Every row gives one point. The points of each table are mixes of a few directions, plus a little noise. How many directions does each table use, and how many do they share? Where both have some left over, give the other angles between the two spaces (their principal angles), to ten degrees, smallest first.

First, 5 rows:
[[ 27 -26  38]
 [ 24 -24  35]
 [-31  30 -45]
 [-31  31 -45]
 [ 12 -11  17]]
Second:
[[ 50  47  -3]
 [  9 -32 -28]
 [  8   5  -2]
 [-18 -30  -8]
 [-59  25  60]
 [ 12 -16 -20]]
Directions: first 1, second 2, shared 0; angles 90

First (9 x 6):
[[-15  60 -53  -2   4  36]
 [ -1   3 -20   0  -1  13]
 [ -7  42  12  -1   7  -6]
 [ 11 -52  21   1  -6 -16]
 [  0   6  33   0   3 -20]
 [ -3  16   2  -1   3  -1]
 [  7 -35  -7   0  -6   3]
 [  1  -5  -2   0  -1   1]
 [  7 -36  13   1  -5 -10]]
Second:
[[  5 -32 -44   0  -8  26]
 [ -1   6   8   0   1  -5]
 [  4 -29 -40  -1  -8  24]
 [  1  -1   0   0  -1   0]
 [ -3  27  36   0   7 -22]
 [ -3  31  40   1   8 -24]]
Directions: first 2, second 1, shared 1

First:
[[ 16 -10 -28  -6  10  10  18  -5]
 [-11  46  16   7 -20 -60 -17   5]
 [ -1 -23   5  -2   7  32   1  -1]
 [ -8  32  11   5 -14 -41 -11   3]
 [  7 -11 -11  -3   6  13   8  -2]
 [ 11  -9 -18  -4   7  11  12  -3]
 [ -5 -10  10   0   1  15  -4   1]
 [ -2  -4   4   0   1   7  -2   0]
 [ -6  -9  11   1   1  14  -5   1]]
Second, 9 rows:
[[-36   0  -8 -13   2 -18  25  -4]
 [ 14  -8  -1   3  -2  13  -9   3]
 [  6   2   6   4   3 -13   5  25]
 [-27 -33 -24 -19  -8  19  18 -13]
 [ 18  26  19  14   7 -19 -10  15]
 [ 24  -4   3   7  -2  17 -18  -1]
 [  3   3  -2   0  -3  16 -13 -28]
 [ 16  29  16  13   5  -8 -19 -10]
 [-19 -14  -9 -10  -1  -7  21  13]]
Directions: first 2, second 3, shared 0; angles 30, 80

First:
[[ 20  16  -4   3  -9  12   2  -6 -14]
 [ 21  28   3 -11 -14 -18   6 -27 -18]
 [-31 -23   2  -1  12   1  -1  16  21]
 [ -8  -3   4  21  -3  26 -17  13 -23]
 [ 11  -9   4   6   5 -25 -11   2   2]
 [ 33  18 -10  -5  -7   2  13 -11  -1]
 [-47 -26   2 -12  15   0   8  14  33]]
Second, 8 rows:
[[  8  -9   6  -1   1  10 -12  -8  20]
 [ -5  26 -29 -10  60  -7 -10  23 -12]
 [  9 -16   2   5   0   7  -7   2  20]
 [  7 -26   5  13 -19   3   6   9  14]
 [-16  25  15 -10 -36  -8  15 -29 -35]
 [  5 -30   3  19 -23  -3  16  18   7]
 [  2   7  -2  -6  15   5 -12  -5   6]
 [-10  22   0  -9   0  -5   4 -10 -21]]
Directions: first 4, second 3, shared 1; angles 80, 90
